Each wall is flat, endless, passes through zero and stands at right angles to its row. A trip goes straight from one point to another. Which walls does it cross, in order?
(in the rows, 100 means zero)

Walls:
(1): [105 118 105]
(2): [129 70 62]
(3): [87 92 99]
(4): [82 101 103]
(5): [144 71 103]
(6): [64 103 12]
Trips:
[111 52 157] to [64 97 59] -> 4, 2, 6, 5
[121 117 149] to [113 102 89] -> 2, 6
[141 71 53] to [81 92 131] -> 3, 6, 4, 2, 5
[140 51 63] to [71 83 84] -> 3, 4, 5
[131 106 138] to [79 98 101] -> 4, 5, 3, 1, 6

Walls:
(1): [95 122 152 139 97 91 66 136 52 64 72 114 97 89]
(2): [84 128 62 112 75 71 92 115 88 76 137 89 126 151]
(3): [95 121 65 128 126 50 72 123 84 45 130 123 149 133]
(4): [133 100 122 136 76 83 116 102 149 65 85 93 93 87]
(5): [62 122 93 100 105 102 74 91 111 67 101 127 77 69]
(6): [75 117 106 102 83 110 124 133 118 112 117 65 83 99]
(7): [81 105 128 88 107 100 68 125 75 70 90 140 105 135]
(8): [80 56 110 110 100 110 82 111 91 83 154 142 86 83]
(9): [120 53 131 95 74 115 108 119 101 53 72 14 129 174]
Trips:
[79 156 116 58 93 141 102 94 76 85 101 131 60 106] to [96 149 86 93 119 115 117 109 106 127 116 40 93 112] -> 8, 2, 1, 7, 5, 9
[113 160 83 115 114 68 58 103 113 104 116 98 153 122] to [99 88 90 106 68 113 70 121 84 65 119 84 112 80] -> 4, 9, 8, 6
[9 112 106 74 115 84 82 96 116 120 74 62 125 100] to [89 69 111 75 131 145 134 134 71 100 76 59 144 162] -> 5
